Every row gives one point. Each copy is the shape, with its points in the same order, stretched, turned, moved and blurred by noise. Say if it was mirrored as well.
(in the rows, 128 means zero)

Shape (9 x 3):
[[ 75 176 141]
 [174 119  93]
 [164  92 137]
 [152 187 142]
 [ 76 107 141]
 [152 160  69]
 [ 96 194 140]
 [160 107  94]
 [ 90  86  77]]
Copy 1 (9 x 3):
[[ 67 188 154]
 [164 153  72]
 [159 124 113]
 [145 206 142]
 [ 69 121 143]
 [126 199  72]
 [ 93 204 148]
 [142 130  66]
 [ 66 109  75]]
Copy 1 is: only turned
Copy 2 (9 x 3):
[[118 103  53]
 [133 183 135]
 [140 134 163]
 [176 140  84]
 [ 92  89 111]
 [123 198  88]
 [136 115  41]
 [117 165 135]
 [ 57 149 118]]
Copy 2 is: mirrored
Copy 3 (9 x 3):
[[143 213 128]
 [120  72 116]
 [109  80 173]
 [ 75 158 107]
 [174 166 183]
 [140 103  69]
 [121 210 113]
 [138  74 120]
 [211 114 140]]
Copy 3 is: mirrored
Copy 4 (9 x 3):
[[187 141  62]
 [ 73 125 136]
 [109 101 165]
 [140 171 120]
 [174  72  91]
 [ 80 146  95]
 [175 160  70]
 [ 78 117 123]
 [ 99  66  83]]
Copy 4 is: mirrored

Shape (8 x 4):
[[ 90 207  75 118]
 [208  94 123 125]
 [147  70 111 176]
 [150 149 146 128]
 [159  91 156 199]
 [149  95 153 193]
 [154 142 100 116]
 [ 83 161  94  62]]
Copy 1 (8 x 4):
[[129 188  82  95]
 [181  88 188 116]
 [144  54 112 136]
 [122 138 158 134]
 [130  62 127 196]
 [126  73 117 187]
 [156 132 143  95]
 [ 87 166 120  40]]
Copy 1 is: only turned
Copy 2 (8 x 4):
[[ 64 137  69  92]
 [216 110 145  84]
 [157  84 194 102]
 [153 149 117 116]
 [172 140 211 111]
 [162 136 207 112]
 [148 115 107  87]
 [100 105  47 138]]
Copy 2 is: mirrored
Copy 3 (8 x 4):
[[181 210  91 124]
 [150  66 141 125]
 [127  98 119 207]
 [147 136 171 121]
 [140 101 171 199]
 [132 113 170 207]
 [161 129 115 118]
 [122 192  90  88]]
Copy 3 is: only turned

Shape (11 x 8):
[[152  75 101 101 124  83  80 157]
 [138 126  95 136  77  80 172 166]
 [ 43 106 181 166 129 172  80 113]
 [163 149 122 125  79 168 129 136]
 [114 141  93  90 150  39  78 208]
 [113  85 119 140 160 120 104 181]
 [125 116  73  93 100  77 136 129]
 [125 122 122 211 118 195 123  98]
 [102  87 182 173  92 202 121 131]
 [157 126  59  69 121 116 179 161]
 [139 128 176 162 135 141 152 100]]
Copy 1 (11 x 8):
[[115  47 115 137 129 107  59 161]
 [147 108  46 156 110  94 159 147]
 [ 50 159 192 170 154 198 149 172]
 [170 155 126 161 104 159 108 105]
 [105  93  99 163 129  17  54 199]
 [110  99 124 144 187 120  94 193]
 [ 98 100  66 120  97  96  97 131]
 [120 149 158 168 179 202 158  84]
 [126 147 164 169 154 231 162 160]
 [155 135  41  90 118  95  71 143]
 [131 145 165 115 122 148 178 120]]
Copy 1 is: only turned
Copy 2 (11 x 8):
[[151  70 129 121 178  69 166 151]
 [ 53 137 119 148 139  89 192 173]
 [122 110 103 175 132 191  62 107]
 [116 138  81 112  88 119 139 182]
 [ 95  98 125  78 245  75 164 123]
 [135  81  85 142 187 139 166 125]
 [ 87 112 145 110 139  68 183 126]
 [133 152  44 181  81 150 133 122]
 [128 107  79 194 100 193 100 176]
 [ 77  94 119  80 112  97 219 151]
 [139 170 124 155 113 182 147 138]]
Copy 2 is: only turned
Copy 3 (11 x 8):
[[128  48 100 124 177 155  75 140]
 [109  70 139 148 156  94 154 192]
 [ 60 135 155 168  33 156  67  74]
 [168 141 115 156 107 116 161 134]
 [107  57 131  59 160 140  49 211]
 [ 89 101 155 157 137 189  69 153]
 [105  67  74 103 170 127 141 169]
 [106 191 112 247  87 131 115 111]
 [100 131 174 216  55 147 120  77]
 [139  94 102 104 187 169 201 204]
 [103 159 161 169 136 112 140  83]]
Copy 3 is: only turned
